Every row gives one point. The points of each table are mixes of a few directions, plus a little noise. Count the directions of each table, and those that both share. Where both have some left over, give the other angles between the two spaces (their principal angles), to ten degrees, smallest first.
In the rows, zero is written as 128.

First (5 x 3):
146 118 150
103 122 180
169 125 96
60 153 98
162 122 115
Second, 4 rows:
139 168 137
165 129 120
142 71 108
67 144 147
Directions: first 2, second 2, shared 1; angles 90

First, 9 rows:
116 105 140 76 140 145
52 134 144 169 97 127
132 69 80 150 124 98
113 134 174 76 130 143
135 163 90 172 141 149
110 167 103 179 129 149
190 107 105 140 128 87
171 122 130 103 138 118
131 152 186 83 126 137
Second (8 x 6):
124 172 160 114 132 152
124 174 158 132 124 141
110 77 58 139 147 142
102 98 89 164 121 119
113 159 201 83 118 138
173 177 174 102 132 132
135 101 108 150 117 99
144 69 77 139 132 102
Directions: first 4, second 4, shared 4

First, 10 rows:
109 131 72 84 165 147 190 122 98 149 149
159 130 193 192 103 93 51 134 176 101 101
134 90 148 143 119 84 95 101 158 134 108
146 147 109 144 187 103 137 127 152 122 127
120 186 143 124 84 211 139 182 82 106 151
117 123 73 93 179 124 181 112 116 149 141
108 159 101 93 120 191 175 154 78 131 155
122 93 132 122 115 106 119 105 136 140 119
145 143 158 162 121 120 95 139 148 110 118
121 80 153 127 85 103 99 103 139 139 111
Second (10 x 11):
155 152 163 179 176 88 116 122 161 109 126
141 172 74 120 176 150 150 161 129 119 134
115 64 214 149 65 84 92 76 136 139 118
126 167 70 100 145 177 157 167 105 125 139
113 77 103 95 101 115 121 106 129 151 114
133 166 56 103 166 162 155 164 119 125 134
133 124 173 155 124 107 114 114 139 122 128
136 147 74 113 164 137 143 146 133 128 126
135 113 170 156 128 94 110 107 146 126 123
95 99 184 110 34 165 124 118 83 138 140
Directions: first 3, second 3, shared 2; angles 40

First, 11 rows:
141 100 124 130 162 122 140 127 142 138 138 138 134 147
111 168 133 127 83 135 111 132 108 115 116 117 121 102
101 194 137 125 52 139 101 134 99 103 105 110 117 85
138 103 125 128 158 125 140 126 139 136 136 137 132 144
134 110 126 128 149 124 135 126 136 134 134 133 132 140
171 25 114 132 249 110 171 123 177 165 163 158 144 198
104 186 137 125 62 140 103 130 101 106 108 110 118 89
106 180 134 126 67 137 106 129 106 111 109 111 119 91
138 106 124 129 153 124 137 129 139 136 136 136 133 143
161 40 116 131 230 113 166 122 169 161 157 155 143 186
100 199 137 125 46 139 99 131 95 103 105 106 116 81
Second (11 x 14):
156 95 102 83 158 112 109 127 113 135 138 123 127 60
177 91 76 61 115 143 123 130 146 116 169 110 150 120
97 161 163 160 134 118 141 141 135 134 103 143 139 150
156 75 75 111 124 149 87 80 87 113 159 111 78 104
103 164 199 189 100 118 178 149 137 153 101 134 117 127
89 168 118 174 171 110 106 121 147 127 109 128 90 143
169 89 61 89 125 142 106 107 134 116 170 100 100 107
80 182 172 188 124 124 147 141 149 130 98 142 131 183
155 104 140 90 92 142 150 139 121 127 141 132 171 130
79 191 180 187 140 107 154 155 156 142 89 142 132 157
147 87 123 77 123 141 108 117 83 117 134 145 173 126
Directions: first 1, second 5, shared 0; angles 70
